Each row of a before or after table is a point. The points were changed in one or more steps. Then noise was added and the rows were shuffled. The steps act on how far a point lies along the listed directions, d1 being the first. Write out the steps. A step turns or swaps two directions, mirrors them in a line or flattens them onto one, adds a multiple of one to another, or multiplies one. Angles are multiples of 10 degrees, from the lower direction toward the higher: turns from -170 to 170, lines from 10 to 170 but not 90. Use the fewest steps. Two steps may share a direction if one is a turn and the other turns, adds or multiplies; they go together, in the order done. Otherwise the lowest direction goes first.
(in the rows, 128 means zero)

Directions:
(1): [170 145 103]
(2): [115 177 139]
Before (14 x 3):
[[142 191 138]
 [144 154 103]
 [193 175  83]
 [160 141  89]
 [161 173 105]
 [122 106 163]
 [133 204 138]
 [ 99 146 148]
 [115 103 121]
 [152 145 112]
 [125 117 135]
 [109  92 131]
 [126 145 128]
 [135 190 119]]
After (14 x 3):
[[131 115 132]
 [133  94 157]
 [150 164  96]
 [138 187 120]
 [108 187 134]
 [130 165 113]
 [114 185 158]
 [141 157 119]
 [127 103 112]
 [166 208 102]
 [126  90 117]
 [120 140 132]
 [100 195 159]
 [ 96 127 151]]
Steps: turn d1 and d2 by 30 degrees

Directions:
(1): [178 139 172 105 107 120 163 148]
(2): [123  72 162 114 180 130 134 125]
(3): [ 94 102 110 117 107  82 153 170]
Before (12 x 8):
[[153 162 105 128  80 103 146 132]
 [136 119 150 136 168 147 122  83]
 [143  53 191  97 203 162 156 129]
 [116 164  98 131  79 125 130 142]
 [139  42 201 107 204 116 151 130]
 [112 154 119 122 106 115 155 141]
 [174 135 140 121 106 131 156 136]
 [121 155  96 139  87 104 127 139]
 [ 94 152  67 173 113 135  87 138]
 [182 136 154 123 144 138 153 138]
 [173 161 165 135 132 166 128 117]
 [102 133  99 137 134 111 133 142]]
After (12 x 8):
[[100 124 107 141 154 128 121 127]
 [162 134 174 112 110 122 171 160]
 [113  83 138 128 167 118 118 119]
 [187 147 148 126 135 140 151 137]
 [182 231 107 159  74 153 105  99]
 [ 75  70 103 143 151 104 121 168]
 [143  82 149 115 172 120 137 112]
 [175 121 158 123 137 153 142 113]
 [138 161 118 130  87 103 155 131]
 [108 117 145 121 166 138 137 115]
 [173 222 108 143  63 177 132 124]
 [102  81 144 114 166 132 128 129]]
Steps: turn d1 and d3 by 50 degrees; turn d2 and d3 by -160 degrees

Directions:
(1): [ 99  84 175 174  94 130 120 127 159 128 103]
(2): [119 118  87 135 148 132 137  83 193 161 143]
(3): [ 67 139 122 111  99 168 118 113  94 167 145]
Before (12 x 11):
[[ 96 110 137 135 135 136 116 137 136 140 131]
 [116 117 126 141 132 148 128 111 156 127 130]
 [161 137 138 127 133 124 137 144 111  92 126]
 [145 123 143 120 134 110 130 147 130 117 119]
 [145 126 152 124 136 119 120 149 105  99 114]
 [103 149 102 109 136 143 111 101 135 167 144]
 [102 113 156 145 110 126 118 121 134 134 119]
 [111 144 108 128 137 128 147  94 165 164 151]
 [198 145 133 104 152 104 130 182  94  67 118]
 [178 139 142 117 148 102 138 181  96  77 121]
 [175 107 141 146 147  89 132 134 150 101 122]
 [148 157  58 108 157 136 123  98 128 148 149]]
After (12 x 11):
[[172  99 119 152 160  89 140 108 191 118 131]
 [ 94 113 144 135 128 140 114 143 122 140 130]
 [225 123 116 138 189  69 152 162 176  68 117]
 [113 166  68  96 134 161 114  99  87 166 156]
 [ 75 160 121  98 111 162 101 117  84 171 145]
 [ 65 155 121 111 106 157 135  99 109 186 158]
 [105 113 158 144 109 126 117 127 128 128 118]
 [ 95 121 129 134 117 164 124 112 133 136 135]
 [248 128 103 126 197  71 147 158 182  56 112]
 [186 127 125 137 155 107 145 135 152  88 122]
 [178 118 141 136 162  97 130 139 148  90 107]
 [158 118 135 126 146 102 137 140 155 118 119]]
Steps: turn d2 and d3 by 50 degrees; multiply d3 by 1.6

Directions:
(1): [150 171 112 133  97 145  95 115  93  90 120 167 185 128]
(2): [141 138 103 100 188 127 101 113 106 185 172 149 142 115]
(3): [151 130 151  85  74 167  85 125 140 176 113 102 116 131]
(4): [118 126  80 169 104 112 127 102  79 157 105  85 119  91]
(5): [ 77 121 178 166 117 162 130 138  80 157 149 156 125 145]
(6): [ 75 135 130 139 152 167  87 119 170 107 124 115 139  71]
Before (9 x 14):
[[142 155 151 111  55 185  73 125 127  84 105 170 176 125]
 [105 120 125 196 101 110 162 122  52 105 110 128 131 142]
 [134 120 132 157  83 149 113 111 132 150  92  61  97  96]
 [ 95  83 135 137 157 121 125 125 154 170 115  74  80 111]
 [152 138 156  75 137 141 111 118 199 145 145 126 127 126]
 [ 91 117 164 154 131 109 137 132 172  78 120 130 106 140]
 [139 121 145 131 142 120 143 146 141 111 142 153 106 135]
 [119 141 128 160 140 137 138 105 123  83 111 122 136 108]
 [176 129 127 101 107 122 125 131 148  90 114 151 147 146]]
After (9 x 14):
[[182 139 131  95  91 137 112 129 139  93 111 158 157 147]
 [137 128 175  77 133 152 111 122 190 163 148 126 119 130]
 [142 119 141 128 145 116 143 148 147 112 139 147 103 131]
 [118 127 104 192 108  96 166 118  60  82 106 129 139 137]
 [116 113 148 169  87 151 122 116 126 158 101  64  90  99]
 [135 148 117 153 137 136 129 105 127  78 108 119 146 105]
 [139 177 153 128  45 197  61 120  94  63 109 203 211 130]
 [ 80  61 144 139 174 114 145 131 169 192 122  57  52 110]
 [ 98 112 160 146 135 101 140 137 189  77 120 119  99 138]]
Steps: multiply d1 by 1.6; turn d3 and d5 by 30 degrees

Directions:
(1): [149 110  93 155 183 125  81 130 159 108 169 143 111 114 189 145 148 119
 161 126 102  97  78 143]
(2): [137 157 100 142 133 144 119 100  70  95 139 101 109  95  74 159  96 141
 175 150 169  85 126 149]
(3): [108 144 110 109  95 162 151 127 176 141 110 175 161 117 163 160 107 145
 200 113 174 153 127 146]
(4): [158 144 104 131  99 155 117 165 163 125 160 125 138 158 114 157  73 157
  93 188 117 132  96  77]
Before (12 x 24):
[[105 123 158 115 124  95 160 100  60 112 107  94 104 128  67  92 146 106
  122 103 132 122 153 125]
 [100 162 171 129  94 127 143 115  29 124  92  93 123 106  46 118 111 126
  142 129 188 116 167 147]
 [110 153 155 104  86 108 165 131  39 130  81  82 131 141  28 120 102 129
  107 140 158 141 203 118]
 [119 118 140 131 149 102 138 126 137 149 116 148 123 121 169  96 154 109
  113  88 106 136 133 131]
 [126 144  85 134 153 139 110 110  91  96 141 127 104  89 109 154 132 138
  189 141 162 101 104 170]
 [120 151 169 114  85 122 162 103  55 134 101 102 121 134  23 118 110 143
   87 141 161 130 177 117]
 [109 139 107 147 147 142 122 102  99  85 137 128 115  66 134 144 125 126
  206  97 175  96 113 173]
 [108 134 167 111 102 100 147 118  36 151  83  79 123 127  33  90 113 110
   61 142 126 142 180 123]
 [127 130 149 115 114  97 133 122  87 126 124  96 118 138  75 116 143 114
   77 121 111 134 154  90]
 [118  86 162 109 137  91 148 129 140 162 117 147 115 121 174  89 191 104
  102  77  85 169 166 131]
 [ 91 126 152 126 117 139 142 135 182 162 118 172 155 149 156 130 147 139
  135  99 108 126 119 129]
 [131 114 131 148 142 124  98 131 147 120 153 142 138 153 150 102 140 106
   79 125 105 138 115 108]]
After (12 x 24):
[[127 122 123 134 149 116 131 134 160 146 128 162 128 120 186 112 142 115
  130  97 109 135 114 130]
 [180 135 110 150 129 137  89 151 134 110 186 117 109 157  89 155  88 156
   69 202  98 101  83  71]
 [120 134 110 156 163 131 111 102  77  76 147 109 101  68 117 133 129 122
  181 105 157  84 110 167]
 [ 91 138 139 125 112 150 144 127 178 155 118 173 157 137 149 143 136 144
  164 103 126 119 117 139]
 [110 116 151 130 122 121 128 120 141 136 118 151 150 150 142  92 147 102
   90 100 127 158 147 122]
 [165 146 107 169 147 138  62 164 102  94 187  99 104 129 110 156  88 139
  115 194 119  79  64 103]
 [179 137  84 149 134 129  82 185 132 101 182  97 117 167 105 169  75 146
   91 209  90 104  93  73]
 [171 114 102 149 144 122  73 175 141 130 174 107 119 155 120 135  87 128
   48 202  61 119  74  77]
 [154 111 105 147 158 111 100 146 140  94 177 111  98 151 133 126 126 120
  112 152  79 103  71  90]
 [123 138 105 135 159 119 113 102  60  98 133 107  92  93  84 130 147 127
  159 133 149 100 123 170]
 [139  94 118 120 142 119 123 147 196 153 151 174 123 121 217 128 164 121
  136 100  81 161 118 120]
 [149 123 123 128 127 108 106 151 144 124 159 115 123 154 119 134 133 121
   72 144  83 133 113  69]]
Steps: mirror d1 and d4 in the line at 130 degrees; turn d2 and d3 by -30 degrees

Directions:
(1): [145 124 162 110 154 106 128 166 143 132  94 116 150 131 169 156  98 178
 145 164 193 121 147  83 143 111 112 125  89 146  63 131  99  87 146 150
 185 128 175 185 127 142 146  94 164 139 101 131]
(2): [120 122 146 127 113 118 156 108 138 151 124 146 132  83 147 172 139 110
  99 125  81 139 145 127 138 133 101  74 126 174 110 187  87 187 141 126
 183 126 127  95 113 145 100 189 190 178 159 147]
Before (8 x 48):
[[ 87 120 144 125  88 131 164  96 128 175 132 175 127  60 138 154 160  71
   78  86  25 144 125 172 135 144 111  73 155 163 155 214 103 216 132  96
  122 110 119  55 104 132  87 223 187 181 174 142]
 [124 143 118 144  95 146 139  94 127 139 174 139 138 105 125 121 155 101
  112 122  90 149 108 144 105 148 137  99 157 143 148 165 128 176 111 100
  106 127  81  72 107 142 107 174 134 138 157 142]
 [121 148 137 140 113 130 136 117 107 114 123 127 141 125 121 133 127 120
  145  99 111 127 123 118 150 117 125 138 122 150 149 143 123 143 147 119
  141 146 118 120 119 125 117 133 124 128 147 133]
 [113 115 133 148 116 143 123  91 131 141 145 130 140 101 130 148 137 122
  100 119  85 140 130 139 144 118 124 105 128 144 131 164 118 177 129 135
  158 112 126  88 121 142 103 166 161 145 159 164]
 [138 137 162 104 174  89 123 180 154 132  64  86 153 136 178 133  72 192
  158 176 239  96 122  62 126  99 105 144  76 137  79  99 125  45 126 156
  180 139 176 199 135 133 162  45 138 113  71 106]
 [132 128 134 149 131 144  92 140 118 115 140 116 112 139  95 112 143 134
  138 128 129 116 114 133 111 131 148 163 137 100 126 100 138 100 123 128
   86 127 137 128 130 113 128  99  89 104 122 121]
 [141 143 122 115 179 127  96 169 114 102 106 104 147 193 130  73 129 160
  171 138 212 104 108 135 110 116 153 207 112  98 125  59 181  46 138 152
   82 147 143 189 159 115 192  21  87  62  93  78]
 [126 129 117 117 136 137 121 137 109 115 108 108 129 170 118 103 109 142
  159 144 142 117 127 101 115 138 126 152 117  87 141  79 136  90 129 120
   91 131 138 161 144  94 128 100  93 114 101 124]]
After (8 x 48):
[[121 135 129 110 154 136  94 179 116 119 112 121 138 177 125  70 105 160
  168 127 202 113  95 131 119 116 167 211 124  65 141  61 176  27 115 124
   38 112 168 185 142 103 176  37  69  63  73  90]
 [124 144 136 131 119 133 126 131 105 105 117 119 138 147 121 127 119 129
  152 102 133 128 122 109 151 115 127 155 110 143 146 124 130 121 143 125
  131 146 127 135 118 122 128 112 108 114 130 130]
 [ 89 134 107 137  95 124 163  60 136 157 136 143 107  63 111 134 149  56
   76  92  24 131 104 164 100 143 105  76 159 161 200 177 129 214 102 109
  130 129  71  26 113 132  83 208 153 165 177 126]
 [130 124 166 138 131 117 114 145 133 133 121 123 124 106 130 162 137 142
  119 141 115 121 139 113 127 127 120 110 115 146  85 156  81 131 145 138
  154 127 154 126 120 135 113 134 165 156 137 140]
 [150 145 135 127 137 132 113 152 132 120 139 107 158 151 145 111 114 166
  155 164 195 126 111 101 112 125 146 154 117 114 101 107 141  73 114 124
  110 129 131 163 122 140 156  74 106  99  97 122]
 [127 121 117 148 139 150  86 126 122 116 142 111 143 162 114 106 117 153
  139 132 156 127 118 137 132 113 154 169 119  91 145  93 165  98 118 151
  106 115 136 137 141 125 142  85  94  84 115 141]
 [119 114 135 110 119 122 157 114 120 140  99 124 133 118 143 154 125 121
  124 145  86 128 149  95 132 146  94  90 109 140 121 153  87 155 145 112
  154 130 138 124 128 114  95 172 170 169 133 146]
 [113 128 156 120 130 105 164 105 137 156 107 158 142  73 169 177 171  97
   88 120  70 133 149 146 130 132  93  66 121 214 100 208  85 211 168 134
  207 139 127  91 120 155 110 186 233 188 187 125]]
Steps: turn d1 and d2 by 160 degrees

Directions:
(1): [108 139 138  93 106 156 121 125 143 120 138 145 133 107  97  98 138 160
 116 111 119  88 157 133 115 146 115 181 115 128  57 146  96 113 130  84
  54 119 137 160 104 149 114  81 120 143 116 114  35 124 208  98 139 101
 142 134 155  67 144 133 141 111  80 126]
(2): [144  73 138 101  86  95 123  80  63 115 113 133 123  95 110 121  93 113
  61 106 185 139 111  63 146 128 120 136  94  90 127 171 110 154 131 162
  81 107 123 135 122 117 114 106  84 101 137 169 110 144 106 109 150 131
 177 125 174 188 102 125 115 130 174 140]
(3): [161 110 132 156 132 112 127 118 169 227  65 142 146  73 119 153 159 115
 137 151 100  94 162 159 120  71 105 151 120 116 149 146 133 186 132 189
 158 113 151 104 112 119 116 115  90 152 150 140 108 116 146 141 122 145
 122 121 179  92 161 169  80 110 142 151]
(4): [161 114 148 173 161  92  84 104 166 116 120 126 124 133 114  59  51 191
  92 129 117 131 154 105 152 148 142 122 151 127 136 104  89 139 170 156
 126 150 135  78 124 157 168 150 132  92 139 118 140 127 214 164 104 143
 129  77 116 156 145 148 149  93 123 114]
(5): [123 136  97 111  95 140 127 135 130 157 115 180  91 156 100  82 166 114
  86 171 170 125 151 126 162 147 166 145 158  96 178 112 124 198 129  70
 134 113 133 126 103 122 174 119 152 122 100 122 120 128 103 159 170 110
  88  62 149 105 125 140 144 209 128 115]
Before (14 x 64):
[[ 81 185 121  95 106 179 140 170 167  84 156 154 118 134 120 125 188 144
  161 119 115 107 134 154 109 146 155 169 132 141 100 128 130 102 114  44
   95 121 123 176 114 147 121  92 157 160 102  86  76 121 172 123 135  90
  111 134 118  47 144 116 146 163  71 114]
 [ 92 140 144 132 147 149 118 150 158 149 142 139 144 137 117 123 140 155
  156 137  92 109 137 162 128 137 132 163 143 142  94 134 101 114 123 102
  125 142 126 132 123 143 111 111 146 151 116 108  67 127 195 121 121 139
   97 141 116  73 150 115 148 111  78 154]
 [ 97 153  99  99  98 168 143 153 151 121 147 175 103 128 100  98 194 117
  137 134 123  97 138 131 125 142 128 181 142 136  93 112 121 115 115  47
   94 119 133 178  98 133 158  78 167 143  85  99  70 120 142 124 165  81
  110  92 129  65 139 103 145 171  75 122]
 [ 88 156 104  77  83 147 142 154  87  66 164 149  75 174 130  85 150 129
   97 130 183 151 114 108 138 192 160 114 144 119 152 125 121 119 102  46
  109 131 103 148 123 122 151 118 195 113  80  99 122 137  79 135 171 102
  115  91 118 151 103 108 181 198  98 120]
 [156 103 152 189 142 100 101 106 126 130 103 113 134 129 137 109  73 144
  111 135  95 155 133 134 144 108 126  95 138 121 153 102 104 143 160 182
  161 131 139  87 127 140 164 143 130  90 152 128 182 126 156 163 119 156
  123 108 120 155 138 145 125 111 148 135]
 [171 100 122 152 143  77  90  94 120 130 116 138 121 138 141  90  76 144
   73 147 153 140 121  75 165 150 141 105 137  76 178 134 103 174 170 187
  135 141 125  77 141 113 149 138 101  77 142 130 163 141 129 158 143 145
  130  81 140 194 120 123 132 136 176 121]
 [140 110 132 140 125 100 104 104  92 125 143 104 128 117 121 123  87 125
  119 112 133 150 103 102 125 131 118 118 122 134 157 140 136 120 128 149
  119 117 133 118 153 120 132 131 119 120 141 146 156 134 120 129 130 137
  144 112 127 166 117 111 122 127 156 134]
 [149 110 143 157 156 109  94 119 127 113 130 104 128 139 126 128  78 161
  120 110 132 158 114 103 156 116 123 108 112 130 110 128 107  97 153 180
  124 150 130 115 147 145 106 155 116 101 137 130 147 133 159 148  88 156
  150 114 121 183 130 127 121  82 132 123]
 [117 167 103 109 118 172 135 156 166 142 137 160  90 147 105  83 173 156
  129 143 120 105 172 166 120 157 156 170 156 125  82 113 107 132 122  36
  105 119 143 139  91 151 167 116 174 146  87  86  83 122 170 141 149  87
   85 106 126  29 155 142 152 141  65 116]
 [111  94 126  82  84 135 119 103  68  62 149 148  94 161 103  59  87 150
   65 124 182 152 123  62 154 181 148 134 122  86 126 135 105 138 122  74
   75  95 120 149 125 146 138  89 133 110 125 138 102 137 114 135 151 113
  135  90 147 151  90 119 162 186 131 106]
 [136 118 100 101 121 118 115 125  74  66 158 126  98 187 131  97  97 116
   70 106 187 156  89  77 147 166 150  94 146 103 157 117 123 136 141  97
  111 130 111 150 138 127 138 138 117  91 120 151 170 154  74 143 158 129
  132  94  99 190  89  81 157 186 145 104]
 [140 107 136 138 115 106 122 122 117 118 116 118 125 105 146 135  98 116
  108 116 155 126 125 113 135 108 124 122 104 106 154 137 115 156 131 155
  127 124 126 115 130 112 108 127 109 127 148 142 131 141 110 114 114 147
  156 131 141 172 124 121 117 133 135 139]
 [115 114  98  91 101 130 157 139  84 118 125 152  96 151 133  96 146 115
   84 142 192 145 116 105 150 156 170 129 161  78 165 125 129 161 119  70
  123 114 121 133 105 102 153 131 148 127 112 145 143 145  66 149 166  98
  106  90 160 137  95 113 151 206 146 128]
 [166 127 131 157 150 102  93 112 121 128 114 117 135 116 150 103  85 135
  126 116 117 154 123 123 145 113 131 102 134 129 170 117 118 124 143 166
  149 136 130  98 136 132 145 155 136 114 146 146 173 130 133 144 100 155
  127 120  98 139 112 146 123 114 150 123]]
After (14 x 64):
[[110 131 150 162 169 124 101 141 165 133 143 131 136 154 122  98  98 173
  142 142  97 129 133 145 145 147 149 138 163 143 122 115  94 115 142 121
  149 158 123 102 131 148 138 140 158 126 121 105 109 129 199 150 108 151
   91 114  93 114 146 115 160 108  92 147]
 [147 108 102 122 123 101 129 116  84 141 120 134 124 137 160 156 136  85
  107 148 165 149  90  94 150 131 131  97 122  77 190 149 144 171 134 173
  156 126 117 112 150  83 122 131 102 102 135 140 179 145  35 135 160 140
  127 122 144 188  97 106 114 171 192 132]
 [131 112 129 126 114 109 117 110  85 142 137 105 132 107 123 149 117 105
  132 113 130 143 100 114 117 115 109 125 114 134 153 151 148 122 113 149
  121 109 134 133 151 111 114 118 111 135 141 148 143 131  98 114 136 136
  144 131 139 149 116 110 110 133 157 140]
 [149 128 120 158 134 123 106 129 203 162 105 173 112 105  89  64 142 160
  119 146  96  88 171 128 139 123 126 176 156 131 118 100  97 148 151 114
  122 132 148 118  93 147 183  99 151 123 109 100  86 113 210 164 136 107
  108  53 140  81 167 142 135 127  87 125]
 [170  96 107 123 120 109 129 114 123 208  74 137 136  93 125 168 164  83
  106 126 136  99 129 134 116  70 100 134 115  95 161 160 142 196 131 185
  141 101 141 141 118 107  91 104  50 144 154 171 120 135  90 135 150 147
  137 121 178 121 134 133  76 147 161 147]
 [134 159 144 159 144 131 103 142 225 133 111 151 128 106 108  88 133 189
  142 132  85  94 169 152 123 124 152 168 147 136 127 116 106 141 153 117
  120 132 139 112 107 165 146 111 135 141 129  87  89 114 251 165 105 119
  110  93 130  61 178 153 131 116  83 117]
 [124 119 131 154 120 127 137 131  77 108 128 107 127 153 159 156 122  88
  135 133 120 177  93 139 135 109 130  77 128 123 163 107 141 123 126 147
  173 122 125 126 142 116 143 144 144 106 136 134 208 132  58 141 140 144
  120 144 104 163 106 115 122 153 161 138]
 [142 138 116 128 128 123 120 129  90 122 128 115 135 124 162 144 128  93
  148 115 129 163 102 133 133 106 126  99 123 129 168 128 144 112 114 142
  153 124 122 131 144 112 125 148 140 133 137 153 177 134  68 124 117 144
  125 149  99 131  94 127 114 143 155 128]
 [152 119 126 136 103 113 130 128 169 229  55 158 118  66 114 125 182 127
  119 154 116  86 176 160 117  89 110 158 122 107 163 162 120 201 119 169
  147 114 146 100  95 117 122  92 121 154 129 119  78 116 147 150 146 136
  119  92 204  91 165 182  96 132 113 162]
 [141 114 129 148 148 118 116 131 104 123 130 100 128 144 144 171 112 121
  142 114 140 170  91 112 149 100 119  94 103 132 127 134 135  96 132 180
  148 143 124 129 155 125  91 160 116 114 135 140 170 134  94 142  96 155
  143 135 120 189 118 117 107 103 151 131]
 [137 102 108 105 100 126 156 129 124 198  77 161 119  93 123 118 173 115
   98 151 157 104 151 135 133 109 138 163 145  71 155 151 127 195 124 118
  125 100 142 123  86 101 129 106 107 156 130 155  98 135 107 145 157 106
  112  99 210  89 128 148 110 177 146 148]
 [168  61 136 137 108 100 113  83 123 186  64 151 124  88 102 101 105 138
   86 149 134 119 159 101 142  98 116 146 112  78 163 154 115 205 132 187
  133  83 150 103 114 133 122  88  79 134 167 157 106 121 135 157 127 147
  133  90 199 131 131 173  94 143 162 139]
 [123 115 131 119 103 121 129 130 102  98 131 120 122 116 147 140 108 109
  109 113 165 129 115 110 133 121 125 123 101 108 144 139 118 143 121 130
  114 122 120 133 132 109 102 123 119 129 140 140 125 142  93 101 121 137
  158 143 132 170 113 109 125 146 128 137]
 [161 145 114 165 154 130 110 138 200 173 104 154  94 140 110  64 127 177
  118 160 105 114 186 162 137 140 160 146 171 123 125  98  99 161 149 101
  149 132 152  84  95 155 193 148 166 124 108  90 128 120 197 181 123 116
   79  72 122  65 171 166 142 114  91 117]]
Steps: turn d1 and d4 by 70 degrees; mirror d3 and d5 in the line at 80 degrees
